Rows are points. The last column is the point's height on a tilted bowl or saddle (a function of degree 2), plus a little noise. Along how many of its main directions does it bend up, bend down or stay straight?

Points (10 x 3):
[[ -1   0  36]
 [-41  18  39]
 [-34 -34  -1]
 [  7 -25   1]
 [-61  59 -34]
 [ 50  60 -61]
 [  5  22  37]
 [ 36  41 -12]
 [-86   1 -19]
 [ -3 -61 -83]]
Directions: 0 up, 2 down, 0 straight

Points (15 x 4):
[[ 27  31  47 -40]
 [ -5 -28  -7 -20]
 [ 38 -39  26 -25]
 [-25 -70  19 -23]
 [ 51  66  41 -81]
 [ 11  34 -23 -30]
 [-54  -5  18  -2]
 [  9  43  17 -33]
 [  9  13  -5 -24]
 [-85 -56 -79 -73]
 [ 40  17  -8 -38]
 [ 22  46 -16 -39]
 [ -4 -53 -90 -60]
 [-56  27  83   4]
 [  6   1 -19 -23]]
Directions: 0 up, 1 down, 2 straight

Points (22 x 5):
[[ -13  -28   21   52  -21]
 [ -59   -1  -21  -25  -38]
 [  38   10  -33  -20  -26]
 [   6    1   23  -19  -11]
 [ -53   -8  -16    1  -26]
 [   9   49   -2   16  -28]
 [  17  -21   38   39  -17]
 [ -10    6   51  -29  -22]
 [ -28  -23    9  -34  -23]
 [  20   71  -32   -5  -56]
 [  28  -21  -15    9  -10]
 [   7  -65   16  -57  -44]
 [  34  -10   44  -42  -25]
 [  10    1   -3  -13  -10]
 [ -39  121   -9  -42 -121]
 [   7  -12  -28   45  -18]
 [  43   -9 -100  -35  -78]
 [  -7  -12    8  -16  -10]
 [  -1    5   20  -55  -26]
 [  50  -49   32   35  -28]
 [ -37  -64   33  -15  -39]
 [ -15   13   42  -10  -17]]
Directions: 0 up, 4 down, 0 straight

Points (38 x 7):
[[  2   2  80 -13  62 -38 -36]
 [ 38  29  54 -11  -5 -15  30]
 [ 16 -66 -45  12 -41 -19  47]
 [ 27  11  45  66  73 -16  27]
 [ 70  24  45  -8  20 -28  63]
 [-23  20  45 -29 -19 -16   6]
 [-36  -6   4  14 -10  15  10]
 [ 19 -11  28  36 -18 -98  41]
 [-61 -30 -20 -40  14  68 -14]
 [ 40  -8 -17 -49 -70  27  45]
 [  4  14  53  16 -26  28  21]
 [ 13  15  -2  37  15  -1  27]
 [  4 -35 -31  58  64  20  45]
 [-26 -18  30   0  30 -53 -27]
 [-16  -8  78 -17   3 -72 -29]
 [  3  34   3  77 -11  -6  54]
 [-22 -35  -7  -8 -62  82  69]
 [-51 -63  -8  -3  -4  -3 -25]
 [-10   0 -78 -23   6 -71  42]
 [ 25  35 -31  31  50 -16  27]
 [ 10  23  31   7 -10  17  17]
 [-89 -14   0   7 -46  13  35]
 [ 32 -46  10 -11 -30  65  35]
 [-54 -21 -58 -33  -3 -84  25]
 [-23  38   8  30  42 121  45]
 [-32 -10  33  21  58 -57 -39]
 [ 63 -31  12  76 -17   9  95]
 [-38 -59  53  47 -15  45   8]
 [-58  11   9  -4  14  19 -14]
 [ 40  21   7 -41  55 -48  79]
 [ -1  13 -18  20  27   0  14]
 [  6  27  -5 -14  20 -43  29]
 [ 33  44  12  -8   8 -20  32]
 [  0  56 -12 -13  25 -44  23]
 [  3  56  13  78  -5  56  76]
 [-45  18  24  19  20 -52 -19]
 [-69 -11 -23 -40  45 -30 -29]
 [ -8  -7  30  28 -28  48  42]]
Directions: 2 up, 1 down, 3 straight

Points, 62 rows:
[[  28   19  -40   12    0  -11   15    0    6]
 [ -76   47   69  -36  -30  -18   18  -23  -22]
 [ -32  -49   46  -35   -2  -28    3   14   -8]
 [   5  -10  -31   25  -78  -12  -21   43  -61]
 [  -7   34  -54   59  -17   -4   19   18  -13]
 [  -1   -1  -37   -6  -10   57   -9   16  -44]
 [  30    5   38  -12  -27   19  -14  -55  -23]
 [ -11   -3    8   73   -4   31  -91   -7  -69]
 [  36  -77  -15   24    8  -44  -29  -17  -72]
 [ -44   53    8   27  -30   46    9   23    3]
 [ -45   15   -7  -79  -60    8   12   47  -45]
 [  17   36  -37  -20   42  -25  -16   10   12]
 [   8   23   -1   11   16   25  -14  -11    3]
 [ -51  -19   29  -47  -11  -56    8   19    3]
 [  49   56   24   23   21   44   34   -3   -2]
 [  30   46    6   -6   -9   18    4   23   14]
 [ -61   21  -24  -60   15  -33   21   -4   38]
 [  28   -4  -53  -35  -54   13    8   -5    8]
 [  -9   24   62    1   17  -71  -54  -10 -105]
 [  48   20   42   25   34  -25   -2   28  -74]
 [   0   23    6  -80  -27   -4   25  -48   16]
 [ -50  -22    1  -46  -34  -15   63   15  -14]
 [   0  -48   10   12   20    7   56  -23  -42]
 [  21   48   -8   14   60  -64   -7  -56  -44]
 [   4  -26   39  -80  -99   55  -27  -48  -46]
 [   8  -12   -5  -36  -18   66   42  -51  -39]
 [  46   -7  -29   35  -10  -63   26  -61  -39]
 [ -16   62   -3   42  -41  -53   -9   27  -44]
 [ -77  -48   11  -17  -77  -47  -18  -58  -66]
 [ -29  -48  -17   -3  121  -27    9  -30  -57]
 [  38   34  -34   89   31    7   60  -30  -28]
 [  44  -27   10   13  -45   47   -5   12  -27]
 [ -24   36   15  -34  -22  -29   12   31   10]
 [ -79   -6  -63  -11   15    7  -27   -8   -6]
 [ -42  -31    4  -21   45    8  -19   69  -21]
 [  18 -104  -16  -28   26  -14    1  -22  -70]
 [  43   87   30   13   47    6  -38  -61  -34]
 [   8   77   11  -31   23   -5   41    8   43]
 [  -4  -41  -14   -5  -29  -27   46   19  -17]
 [  50   -6   61   51   28   77   20  -43  -62]
 [   0   -8  -14   42   74   -4   44   49  -35]
 [  43   30   31    0  -30   27  -15    7   -4]
 [  -6  -36    8   35   40   44   -9  -16  -11]
 [  23   18   -5   -8  -45   16   50  -16   -7]
 [ -28   16   31   43    3   23  -50   92  -88]
 [  -1   -2   30   11   42   -1  -11   13  -21]
 [ -31   16   29   30  -35   60   39  -22   18]
 [  -1   11  -52    8  -32   31  -66    6  -65]
 [   9  -31   24   -1  -19   16  -91    7  -56]
 [  27   51  -21   14   10   20   19   13    9]
 [ -42   32    1  -49   45   -9   46    9   50]
 [ -31   19  -27   -6   25   22  -38   24  -18]
 [  11    8   34  -27  -59  -17   43  -28  -35]
 [ -23  -42    8   38  -20   33   25    2   -5]
 [   2   38   28   33   23    2   24   21    3]
 [  20   -2   35  -21  -22  -45  -37   29  -25]
 [  -4  -37   -7   -7  -27   -9   51  -60  -52]
 [  30   35   -8  -51  -23  -17  -40  -32   58]
 [  14   -1  -89    5   -5  -70   -1   -7   20]
 [  12  -19  -34  -11    8    8 -102  -38  -27]
 [ -52  -14    7  -26  -62   63   -8  -23  -46]
 [   9    6  -68  -17  -57  -38  -32  -24   21]]
Directions: 1 up, 3 down, 4 straight
